Each row of a before or after table is a point. The points were changed in one or more steps. Then noise was added and the rows were shuffled. The steps act on columns, c1 being the first. Write out the steps. A step turns or swaps two columns, mirrors them in a line or flattens them onto one, adds a multiple of one to another, or multiplies or shifts one. Angles are multiples of 10 degrees, from the lower column toward the higher: turns from -170 to 170, lines from 10 to 170 but not 90. Use the fewest steps. Two steps may share a column if one is a turn and the other turns, adds or multiplies; they go together, in the order done. Otherwise the lowest column goes first.
In the rows, 128 means zero.

Before (8 x 2)
[[119 149]
 [ 92  95]
 [161 136]
 [125 115]
 [112 152]
 [170 171]
 [ 56 106]
 [145 167]]
After (8 x 2)
[[ 98 121]
 [109  66]
 [144 172]
 [105  98]
 [ 98 133]
 [139 140]
 [114 198]
 [138  98]]
Steps: mirror c1 and c2 in the line at 150 degrees

Before (10 x 4)
[[156 152 151 166]
 [112 163 112 109]
 [120 166 165 150]
 [ 94 129 150 136]
 [124 113 112 111]
 [116 155 187  98]
 [162 120  97  76]
 [153 111 151 130]
 [132 102 142 120]
 [119 109  90 165]]
After (10 x 4)
[[ 56  97 166 137]
 [115 136 191 153]
 [178  79 166 129]
 [100 126 225  97]
 [182 121 165 164]
 [197  91  79  77]
 [125  84 106 108]
 [109  82  72 166]
 [136  69 150 120]
 [ 99 129  98 113]]
Steps: multiply c1 by 2; shift c2 by -30; multiply c3 by 1.6

Before (11 x 8)
[[130 119 122 169 153 116 157 142]
 [213 132 155 119 109 139 138 138]
 [ 80 106 181  99 101 121  91 156]
 [143 144 100 157 141  79 110  80]
 [199 113 114 139  96 147 118 120]
 [126  80 170 190  78 164 153  64]
 [137 124 136 107  91 111 178 129]
 [153 132  52 137  78 160 149  88]
 [130  89 182  81 140 104 141 110]
 [115 160 145 171 187 134 116 120]
 [123 102  97 177 145 101 150 117]]
After (11 x 8)
[[107 160 116 174 187 133 117 121]
 [134 121 130 168 152 117 157 144]
 [208 133 137 136  78 157 149  89]
 [114 133 217 118 108 137 140 138]
 [157 102 116 175 146  99 151 117]
 [122 124 140 107  91 112 177 129]
 [ 74  87 139  80 140 103 142 110]
 [152 112 193 141  95 149 118 124]
 [ 67 105  91  99 101 123  90 155]
 [ 87  83 135 193  80 165 153  65]
 [158 144 138 159 141  78 110  81]]
Steps: turn c1 and c3 by 80 degrees

Before (9 x 12)
[[189 137 141 116 165  78 163 107 144 148 140  89]
 [162 153 151 115 109  53 147  90 181 116 139 132]
 [ 71  79  90  97 159 184 122 127 164 156 135 154]
 [129  44 102 133 137 140 142 124 128 133 122 137]
 [ 95  83 137  83  94 117 145 126 114 183 162 114]
 [126  80 109  84 122 142 132 103 108 183 144 174]
 [130 170 163  87 121 116 128  96 154 108  62 122]
 [ 59 122  71 128 131 145 133 101 130 177 112 138]
 [188 150 150 125 147  71 147 164 171 151  72 121]]
After (9 x 12)
[[107 175 162  88 140 116 106 108 182 129  85 117]
 [ 63 120  76 130 131 151 174 165 132 134 115 153]
 [128  44 105 135 135 132 131 126 132 136 122 142]
 [ 92  82  94 109 167 146 157 175 160 123 152 190]
 [107  79 139  72 108 130 185 156  98 147 148 111]
 [199 147 142 130 147  94 152 103 197 149 102  69]
 [106  76  97  82 134 100 183 114 101 134 129 169]
 [122 154 136 109 114  82 114  81 170 143 168  66]
 [154 134 141 132 168 133 148  68 140 163 143  67]]
Steps: turn c1 and c8 by -50 degrees; turn c6 and c12 by 60 degrees; turn c3 and c6 by -20 degrees; turn c4 and c5 by -20 degrees; swap c7 and c10; turn c9 and c11 by 30 degrees

Before (8 x 18)
[[ 88  92 114 122 135 128 114 200 156 176 101 153 103 133 109 119 192  99]
 [124  84 136  95 128 108 158 109 110 100 142 164 113 136 132 149 160  98]
 [ 87 181 141  93 150 177 187  99 132 110 101 128 153 112 146 126 113  97]
 [114 162 110 119 137 146 243 213 122  99 144 165 140 130 110 109 125 184]
 [111 137 138 105 128 106 119  86 199 184  86 129 128 135 110 102  18 139]
 [120 168 123 117 128 128 123  96 110 118 129 151 109 131 160  96 185 168]
 [202  99 147 103 142 103 111 154 148  50  81 164 187 141 174 123 150 103]
 [120  82 150 117 145 134 108 113 121 179 124 133 151 137 136 126 152 103]]
After (8 x 18)
[[121  99 149 137 141 134  87 110  88  96 131 134 104 139 124 175 154 105]
 [125  73 133 126 134 110 133 105 163 128 168 163 144 139 116 197 162  98]
 [109 139 138 115 171 105 125  82  43 158 130 131 131 134 146 152  16 139]
 [121 166 124 129 128 130 144  96 145 119 131 152 138 130  94 149 186 159]
 [ 88 104 114 123 152 125  99 201  73 128 116 159 157 133 145 168 194  96]
 [ 87 146 138 137 174 177 206 101 141 141 144 128  98 113 114 170 113 100]
 [203 116 145 124 178 105  94 155 185 181 128 169  66 140  91 174 153 101]
 [115  99 111 140 115 145 241 216 156 137 143 167 123 131 150 158 123 182]]
Steps: turn c2 and c7 by 30 degrees; turn c4 and c11 by -60 degrees; turn c4 and c5 by -70 degrees; turn c9 and c10 by 120 degrees; turn c13 and c15 by 170 degrees; shift c16 by 50

Before (11 x 32)
[[198 175 135 158 102 122 140  62  91 156 119  81 134 155 151 135 116  83
  175  95 190 138 127 114 113  93 109 113 132  57  94 143]
 [ 98  98 156 136 145 125  76 107 174  69 135  83 169 179  91 130 157 153
   89 170 120 156  99 121  48 155 126 188 115  80 192 137]
 [114  97 141 191  97 169  71 161 125 169  98 158  79 174 126  81 178 138
  128 106 191 122 139 109 146 191 126  91 107  76 182 184]
 [127 140 120 134 110  84  96 159  91  69 172  98  88 118 148 148 105  76
   94 155 110 121 123 120 150 158 138 137 125  59 156 167]
 [166 147 133  92  96 108 147  73 184 158  97 120  82 104  79 148 150 160
  161 128 115  88 112 195 152 115 144 100  95 126 115 100]
 [104 111 120 147 154 157 165 128 170 102 172 138 118 159  98 184 163 155
  172 184 145 100 163 156 151  93 125  92 101  96 126 158]
 [160 166 104  88 132 160 174 143 151 123 140 120 101 188 159  97 184 116
  177 139 132 145 162 185 133 113 135 157 147 132 116  85]
 [161 147  90 137 140 153 161 100 112 146 108 165 142  95 162 128 106 183
   95  81 158 165  65  94  81 143 121 158 128 151 112  99]
 [135 141 151 161 156 160  92 134 157  73 148 158 118 135 108  88 181 113
  147 111 131 154 157  95 106 154 128 144 168 154 126 111]
 [103 172 117 175  88 136 165 106 117 120 116 111 107 112  68 155 101  85
  100 129 143 128 102 190 101 123 124 186  98 128  95 150]
 [ 97  95 108 166 138  79 144 159 123 136  83 163 181  85 139 117  91 122
  176 183 123 140 172  96 129 115 175 176 132 142 156 117]]
After (11 x 32)
[[110  95 138 192 102 193  67 109 121 169  97 152  81 173 115  87 172 141
  127 171 189 122 135 146 144 186 129  90 155  71 189 184]
 [101 165 115 170  91 161 168 141 122 120 124 112 107 118  70 150 102  84
  105 119 139 130  98  72 100 124 121 189 171 132  94 151]
 [110 182 139 154 101 150 135 201  91 155 116  77 141 160 151 129 115  77
  178 114 195 138 121 137 115  93 106 116  66  53  94 141]
 [124 148  87 133 133 170 163 184 111 145 111 169 141  96 161 131 108 186
   90 148 152 167  63 165  79 148 117 161  96 151 118 101]
 [101 117 121 148 152 171 171  93 166  93 173 140 117 155 102 187 155 158
  171  89 141 101 160  98 150  90 126  92 159  95 129 158]
 [141 164 101  90 130 170 178 109 141 124 137 115 101 186 159  92 184 116
  175 127 128 152 162  73 138 121 136 165  89 131 111  85]
 [125 102 158 137 143 144  75 115 173  62 132  80 170 177  87 135 154 152
   89  83 119 153 103 127  53 150 125 191 155  80 193 136]
 [ 73 144 138  95  97 131 140 166 184 154  97 114  77 105  73 155 149 164
  166  89 114  88 113  59 153 116 147 106 104 128 118  94]
 [178 147 153 160 160 183  84 133 155  75 150 160 116 137 109  86 179 105
  147 142 125 155 161 160 110 153 128 144 108 152 122 108]
 [126 139 124 139 108 103 100  89  91  69 173  99  87 119 151 145 104  79
   96 130 110 121 121 137 153 155 138 138 131  57 154 160]
 [143  97 109 170 138  99 141  66 130 138  83 156 187  82 134 116  92 126
  173 113 123 142 169 156 130 113 172 178 160 143 152 115]]
Steps: multiply c29 by 1.3; turn c1 and c29 by -110 degrees; shift c6 by 20; turn c8 and c20 by 140 degrees; multiply c24 by -1

Before (11 x 64)
[[127  83 138 134 144 124 154 151 111 149 111 106 140 146  92 140 146 116
  148 148 142 142 124 157 131 158  88 138 166 136  97  98 121 146 125 153
  142 151 103 127 148 108 137 150 145  99 115  98 106 159 128 124  98 116
  110 146 125 148 120 130 134 151 125 134]
 [ 74 133 134 108 103 111 126 138 113 114 121 122 123  94 113 151 132 125
  116  97 131 109 164 113 142 121 154 117 121 108 137 153 152 112 108 143
  131 112 154 108 118 136 142 129 100 137 120 131 111 122 154 108 116 112
  136 128 116 114 154 115 117 124 146 163]
 [128 111 111 121 125 102 137 137  88 134 124 101 144 142 106 148 146 112
  160 130 131 141 134 150 119 149  94 147 161 163 130 109 129 167 128 149
  173 105 136 150 157 124 156 158 137 107 124 107 128 166 131 125 103 122
   98 158 125 120 104 129 149 156 131 143]
 [108 115 116 143 126  97 149 131 113 142 105 119 178 149 122 146 138 126
  144 135 171 158 139 142 141 156 127 138 155 167 147 129 135 150 102 151
  159 122 137 160 151 115 131 149 133 111 120 110 126 145 157 131 121 120
   90 154 138 107 100 148 150 146 115 162]
 [ 99 125 138 103 117 130 129 138 122  99 121 146 129  93 128 102 107 144
  117 114 130 117 150 115 146 126 140 132 101 122 120 162 141 128  98 141
  131 111 142 135 110 132 114 131 123 144 133 123 144 126 150 128 130 114
  139 137 109 101 133 103 117 132 127 127]
 [ 77 140 148 112 102 124 122 132 125 110 131 147 135 102 121 121 122 118
  140 124 124  96 164 105 133 104 152 120 125 106 143 121 160 124  94 113
  120 109 139 103 113 145 116 121 112 138 114 116 144 126 151 129 105 115
  141 152 109 115 141 119 105 125 140 151]
 [ 97 134 156 103 143 139 143 134 131 114 155 140 138 120 138 103 103 166
  137 132 123 129 156 101  98 127 149 116 115 107 104 151 109 146 107 122
  135 139 142 110 138 113 117 123 136 135 137 139 128 134 135 121 153 121
  111 120 136 117 131 119 109 124 151 111]
 [104 150 155 107 131 134 117 136 144 110 157 144 125  96 109 111 127 140
  122 142 135 117 147  95 110 122 147 119 123 120 111 159 149 125  88 123
  149 138 145 123 113 137 118 127 126 119 120 153 114 136 138 115 118 122
  146 115 113 115 140 114 110 141 135 132]
 [ 95 110 150 110 141 144 112 134 142 119 139 136 131 128 121 108 126 124
  134 153 127 131 128 114 102 152 128 113 153 132 111 134 121 130 158 148
  143 145 127 124 118 136 111 133 133 112 148 114 111 145 112 126 107 115
  114 107 131 155 126 125 128 136 148 104]
 [ 81 129 128 109 115 140 108 132 112  90 144 131 132 132 115 145 144 124
  121 113 122 124 153 111 135 110 147 133 115 116 144 155 157  97  93 115
  101 108 153 113 106 147 145 117 116 138 121 142 141 113 130 115 118 110
  150 132 111 103 139 114 100 124 127 137]
 [111 109 150 114 146 127 120 153 122 105 128 125 130 110 108 129 144 125
  140 139 143 129 109 120 112 150 125 112 135 131  89 119 122 128 145 106
  148 140 116 128 144 117 119 110 170 101 140 105 107 148 103 114 107 138
  109 115 122 178 115 119 115 137 147 119]]
After (11 x 64)
[[ 74 130 131 111 102 110 124 138 117 112 111 123 124  94 110 152 129 126
  111  97 131 110 165 114 143 117 154 119 135 107 136 153 153 111 120 142
  140 107 148 110 121 135 140 129  98 118 132 131 111 121 153 108 119 112
  136 126 130 114 155 118 116 122 147 159]
 [ 83 144 130 113 115 141 108 130 112  94 131 131 133 132 115 144 143 123
  122 112 121 127 151 113 136 109 148 133 139 118 142 155 159  95 110 115
  137 109 156 113 104 147 140 117 115 118 150 141 142 113 130 115 117 109
  146 133  98 102 144 116  98 127 127 137]
 [ 79 144 149 108 101 123 122 136 128 109  94 147 135 103 122 123 121 117
  138 123 124  95 164 105 130 106 154 121 127 101 140 118 158 124 114 112
  149 110 137 102 115 146 115 118 113 118 140 114 145 124 149 129 102 116
  138 151 116 115 142 119 105 126 143 149]
 [ 96 156 160  98 142 138 140 135 133 113 120 140 137 115 137 105 102 164
  137 132 125 128 155 101  98 124 146 118 136 104 105 150 110 146 122 120
  121 138 141 110 137 114 118 121 134 122 115 139 127 131 135 118 154 124
  110 123 137 119 130 120 109 120 151 110]
 [128  68 137 134 144 127 156 150 113 152 250 103 137 147  96 140 145 115
  148 149 139 147 123 155 127 159  91 135  91 141  94  99 118 143 127 152
  132 151 101 123 149 108 136 151 148 168  86  97 104 161 132 121 100 115
  107 149 142 149 119 129 136 150 127 136]
 [100 118 136 102 114 131 132 137 124  99 131 145 129  92 130 103 107 146
  118 114 129 118 151 119 149 128 143 132 154 121 119 163 140 128 117 142
  146 118 143 134 106 130 115 131 126 109 139 124 142 132 150 129 132 112
  137 136 127 101 131 103 114 136 128 128]
 [107  94 117 148 129  95 148 130 114 140 154 118 178 151 119 146 142 122
  146 132 170 159 142 143 140 157 125 139 104 167 145 126 132 153 118 152
  126 123 139 160 155 113 130 148 130 146  99 109 125 146 158 131 121 121
   85 149 163 103  99 146 151 146 112 163]
 [109 108 150 115 147 131 119 154 118 103 181 123 132 110 109 131 145 126
  143 139 142 127 107 120 109 152 128 110 123 133  89 120 120 125 138 103
  139 135 118 128 145 116 118 108 167 156 124 105 108 148 103 111 105 139
  105 115 145 180 115 120 113 137 149 124]
 [102 179 155 109 131 133 116 139 145 112  75 144 130  97 110 106 127 138
  123 140 133 117 150  96 107 122 148 116 136 119 111 161 150 127 112 126
  144 140 144 124 113 136 115 123 127 136 138 150 111 135 142 113 118 125
  147 117 146 113 145 118 108 141 135 136]
 [ 97 121 151 109 141 146 110 136 140 118 185 135 130 129 120 105 128 121
  133 153 123 132 131 117 103 149 129 112 105 128 109 135 123 130 137 146
  129 147 131 127 120 138 109 134 132 145 161 115 109 149 110 125 104 115
  115 108 141 155 126 126 128 134 143 103]
 [128 106 108 118 128 104 137 134  88 134 174 104 144 143 110 152 149 110
  161 131 132 139 131 152 116 150  99 143  99 162 133 110 129 167 125 148
  138 104 136 149 160 127 154 161 140 154 120 105 131 166 129 127  99 123
   97 157 173 122 108 126 148 154 135 142]]
Steps: multiply c2 by 3; turn c2 and c11 by -70 degrees; turn c29 and c46 by 170 degrees; multiply c35 by 0.4; turn c37 and c57 by 80 degrees; add 1.5 times c42 to c47
